Each row of a before or after table is a point. One or more steps were done to the points. Then noise was added and the rows were shuffled. The steps act on how far a point lies along the listed directions, d1 being the first. Write out the steps. A step turns or swaps two directions, mirrors them in a line or flattens them onto one, adds a multiple of one to another, or multiplies one. Angles are multiples of 10 degrees, from the lower direction toward the higher: turns from -170 to 170, lines from 10 to 170 but not 90. Use the fewest steps. Two steps may share a direction if one is a turn and the other turns, adds or multiplies; they go together, in the order done. Otherwise the lowest direction goes first.
In the rows, 128 means zero.

Directions:
(1): [ 76 162  93]
(2): [160 113  66]
(3): [165 189 133]
Before (8 x 3):
[[143 137 113]
 [195 116  90]
 [104 163 124]
 [196 155 176]
 [ 84  94 161]
 [103 145 179]
 [148 167 153]
 [ 63 139 141]]
After (8 x 3):
[[211 108  55]
 [139 168 163]
 [ 74 100 183]
 [147 136 106]
 [101 166 132]
 [ 87 151 215]
 [193 159 187]
 [ 51 145 163]]
Steps: multiply d2 by 1.6

Directions:
(1): [171 158 120 154 172 109  65  67]
(2): [ 86 146  94  41 157 109 139  90]
(3): [138 183  84 139 180 186 147 172]
(4): [138 136 162  75 100 193  63 138]
(5): [ 92  83 165 128 205 115  95 169]
Before (14 x 8):
[[163 132 152 144  84 150 102 122]
 [133  97 154 141 108 133 108 136]
 [119 125 125  87 136 147  99 126]
 [ 99  88 146 144 126  79 124 117]
 [168 129 120 136 134 105 109  91]
 [149 123 117 176 117 100 136 100]
 [152  93 164 146 170 115  76 131]
 [146 143 121 141 128 142 115 111]
 [149 161 102 104 133 142 123 112]
 [102  92 128 118 117  93 114  97]
 [162 128 136 169  76 137 155 133]
 [141 167  85 107 131 144 122  86]
 [115 107 113 127 112 134 143 125]
 [112 111 165 118 173 158  63 181]]
After (14 x 8):
[[ 63  55 203 114 246 143  45 239]
 [119 116 104 133 107 132 148 114]
 [100  86 134 121 132  92 107 105]
 [157 189  68  97  78 160 140  68]
 [121  89 162 138 121 127 114 153]
 [158 173  88  94  93 154 138 103]
 [125  54 200 130 222 120  41 175]
 [167 143 136 139  42 159 126 118]
 [179 139 122 121 110 125 101  80]
 [152 154 119 132 102 154 114 105]
 [188 157 108 174  27 140 178  98]
 [172 146 110 168  94 110 126  80]
 [106 106 130  85 144 145 110 147]
 [ 90  76 163 146 162  73 103 122]]
Steps: turn d1 and d4 by 30 degrees; multiply d5 by 2.5

Directions:
(1): [125 163 112 145 121 127  70 118 161 158 151 240]
(2): [ 98 149  96 142  49  70 119 149 182  63 119 109]
(3): [214 150  64 186 140 115 185 108 134 128  97 139]
(4): [ 90 210  57 120 163 155  87 123 113 148 122  74]
(5): [ 80 104 108 102 126  91 177  72 183 208 121 119]
Before (8 x 12):
[[104 116 125 100 176 136 154 113  97 175  96  59]
 [144 194  70 166 147 175 111 155  82  65 124  62]
 [221 165  85 194 191 180 106 125  86 156 125 225]
 [ 97 137 137 125 111 116  77 144 111  88 138 116]
 [211 112 182 152 178 203 134 131  89 141 150 198]
 [ 72 160  79  92 141  94 112 132 119 140 111   7]
 [129 136 120 135 158 143 113 133 106 134 118 110]
 [130  99 124 140 118 106 159 119 131 106 104  96]]
After (8 x 12):
[[103 131 125 129 116 122  91 132 151 136 130 143]
 [146 181  91 140 178 135  52 117 117 194 137 206]
 [ 81 170 130 103 148 151  43 144 106 147 134 155]
 [127 115 113 138 145 106 153  85 137 169 120 142]
 [137 154  97 147 145 140 111 124 108 116 106 104]
 [ 94  83 159 138  12  56 118 174 181  40 130 145]
 [103 174  51 167  89  99 111 103 200 134 135 193]
 [ 51  99 169  98  59 101 135 145 180  80 142  56]]
Steps: turn d1 and d4 by -100 degrees; turn d3 and d5 by -140 degrees; turn d2 and d3 by 110 degrees

Directions:
(1): [ 91  62 125 173 159  73 135  85 102 114 160 171 181 118  49 113 173 171]
(2): [ 80  89 187 112 123 173  87  35 124 154  75 141 168 175 171 105 118  98]
Before (9 x 18):
[[ 65  68 177 114 120 142  85  11 123 143  63 127 159 185 154 101  95  90]
 [ 90 115 158 117 133 148 115  73 118 153 110 141 157 116 157 115 133 110]
 [174 240  83  81 113 138 146 249 141 123 121  70  59 130 180 172  76 101]
 [102  87  82 186 150  62 135 114  92 116 162 151 165  95  61 137 167 185]
 [ 97  51 103 181 160  68 141 107  86 101 176 157 182 134  25 152 164 157]
 [ 89  97 146 122 124 112 118  68 106 110 105 151 160 133 134 109 148 101]
 [140 136 104 150 140  90 155 151 144 103 150 126 100  99  78 150 147 156]
 [ 64  94 172 143 121 160 125  36 120 149  99 133 191 170 139 121 144 104]
 [156 170 114 125 123 127 149 209 133 119 126 102  99 103 155 141 138 145]]
After (9 x 18):
[[ 92  90 145 152 143 105 128  68 136 123 116 153 143 128  96 130 150 146]
 [ 62 127 191  76 124 185  76  53 111 162  46 123 170 208 202 124  91  70]
 [162 198  87 137 107 122 189 207 139 112 159  89  95 103 118 166 132 128]
 [117  68  88 180 159  57 152 143  88  88 186 147 165 123  18 153 161 158]
 [143 170 106 112 122 124 150 170 130 133 151 115 108  78 147 143 127 124]
 [187 195  63 113 108  94 156 226 148 101 138  76  44  97 129 155  87 116]
 [ 89 102 181 128 127 156 111  90 122 142  81 130 162 150 167 111 141 133]
 [146 156  93 119 117  79 156 173 125  93 138 125 100  95 124 144 142 116]
 [ 96  87  88 188 149  58 135 108  91 116 166 154 167  93  64 131 165 186]]
Steps: mirror d1 and d2 in the line at 160 degrees
